Each point is reached from the start by the listed moves, each made 0, 1 or 2 times, or once backwards (-1), plus a little noise. Say if it took an odd or an even number of moves. Then give how often each move was made.
(in the rows, 128 means zero)

Moves:
(1): [124  98]
(2): [147 117]
Start: [137 121]
Points:
[149  51] -> odd (2, 1)
[169  39] -> even (2, 2)
[156 109] -> odd (0, 1)

Moves:
(1): [132 122 138 124 151 141 134 129 121 125 112 132]
(2): [146 124 138 116 138 126 147 141 104 152 139 121]
(3): [122 134 127 135 140 123 120 128 119 115 133 120]
(4): [124 111 122 137 123 113 123 118 124 131 114 121]
(5): [123 131 120 124 121 150 119 127 121 135 128 112]
(6): [140 142 145 152 126 126 123 125 146 131 121 110]
(7): [111 139 140 131 121 151 146 152 109 121 130 123]
(8): [113 113  95 119 134 105 117 129 148 137 124 126]
(9): [120 117 130 137 129 137 135 129 124 128 148 135]
Start: [123 126 143 127 133 125 138 118 124 127 126 132]
Points:
[120 162 180  85 158 249 162 150  45 112 101 124] -> odd (2, 0, 0, -1, 2, -1, 1, -1, -1)
[144 137 170 150 170 140 156 139  65 159 172  74] -> odd (0, 2, 2, 0, 1, 1, 0, 0, 1)
[104 104 118 127 116 106 156 130 164 143 188 169] -> odd (-1, 0, -1, -1, -1, 0, 0, 1, 2)
[158  89 176 115 210 137 181 121 107 142 156 174] -> even (2, 1, 0, -1, -1, 0, -1, 0, 2)
[152 117 181 117 163 203 159 120  50 154  94  95] -> odd (2, 1, 0, 1, 2, 0, 0, -1, 0)
[135 135 174 162 160 124 173 162  99 169 158  73] -> even (0, 2, 1, 0, 0, 2, 1, 1, 1)
[149 123 178 139 164 150 151 120 136 137  86 132] -> even (2, 0, -1, 0, 0, 1, 0, 0, 0)

Moves:
(1): [124 125 134 129 133 130 128 127 129 112 135 129 129 125 128 137 120 118
 121 133 121]
(2): [125 126 129 127 131 140 125 129 128 135 122 129 130 134 126 131 120 137
 134 144 122]
(3): [130 140 135 136 132 127 132 142 133 115 128 130 126 127 129 120 117 131
 123 140 132]
(4): [120 138 129 135 117 128 127 124 132 116 128 130 124 120 122 138 142 129
 133 123 135]
(5): [118 135 127 136 132 138 122 123 123 136 131 129 130 126 126 120 130 117
 132 131 128]
(6): [119 110 121 127 129 132 118 127 116 120 118 135 120 134 137 128 129 127
 134 138 126]
(7): [123 124 126 129 130 129 132 140 123 127 126 135 130 121 124 130 123 120
 133 131 127]
(8): [136 121 137 123 114 138 135 127 146 137 128 139 131 140 114 136 138 127
 118 118 135]
(9): [125 125 124 115 130 122 133 132 131 123 116 126 128 125 126 121 146 122
 122 127 128]
(10): [130 119 131 135 127 122 134 127 136 131 130 125 129 122 131 122 131 124
 136 128 125]
(11): [143 120 127 117 137 130 122 137 134 124 124 115 122 131 113 121 135 121
 132 111 132]
(12): [123 135 127 133 124 133 134 122 119 133 121 115 121 132 139 137 132 125
 133 127 128]
(13): [128 146 118 133 133 135 140 110 135 120 130 125 132 131 122 142 113 119
 126 128 123]
(14): [120 124 133 124 130 134 133 127 123 121 125 122 138 133 125 124 130 133
 131 131 134]
(15): [124 127 134 121 115 138 126 107 128 135 126 120 127 119 123 121 123 125
 122 132 120]
(16): [132 132 118 129 116 132 118 136 117 124 130 115 133 131 129 108 138 130
 114 136 128]
(17): [136 136 128 126 120 135 123 128 130 126 117 129 139 119 134 129 128 122
 128 127 141]
(18): [134 133 128 138 132 135 136 133 118 128 126 133 130 127 123 126 139 140
 122 122 125]
(19): [138 133 132 119 131 123 129 122 116 128 128 126 126 132 131 129 138 124
 137 126 129]
(20): [138 121 131 117 129 136 138 127 129 136 138 124 118 125 130 120 140 131
 124 128 127]
Start: [130 143 129 133 125 123 122 147 124 139 137 108 130 110 106 115 116 124
 117 120 135]
Points:
[122 135 100 130 135 144 152 162  61 117  92 132 150 123 140 113 167  64
 119 158 127] -> even (1, 0, 0, -1, 1, 2, 2, 1, 2, 1, -1, 1, 1, 0, -1, 1, 1, 1, 2, 0)
[120 160 159 159 147 129 156 139 171 142 151 162 149  95  85 143 161 103
 121 128 118] -> odd (2, 2, 0, 1, 2, -1, -1, 1, 2, 2, -1, -1, 0, -1, -1, -1, 0, 1, 1, 0)
[104 181  99 130 116 143 150 150  98 108 117   7 156  63 109  49 191  37
 136 118 161] -> odd (0, -1, 0, 1, 2, -1, 2, -1, 2, 2, 1, 2, 1, 2, 0, 2, 1, -1, 0, 1)
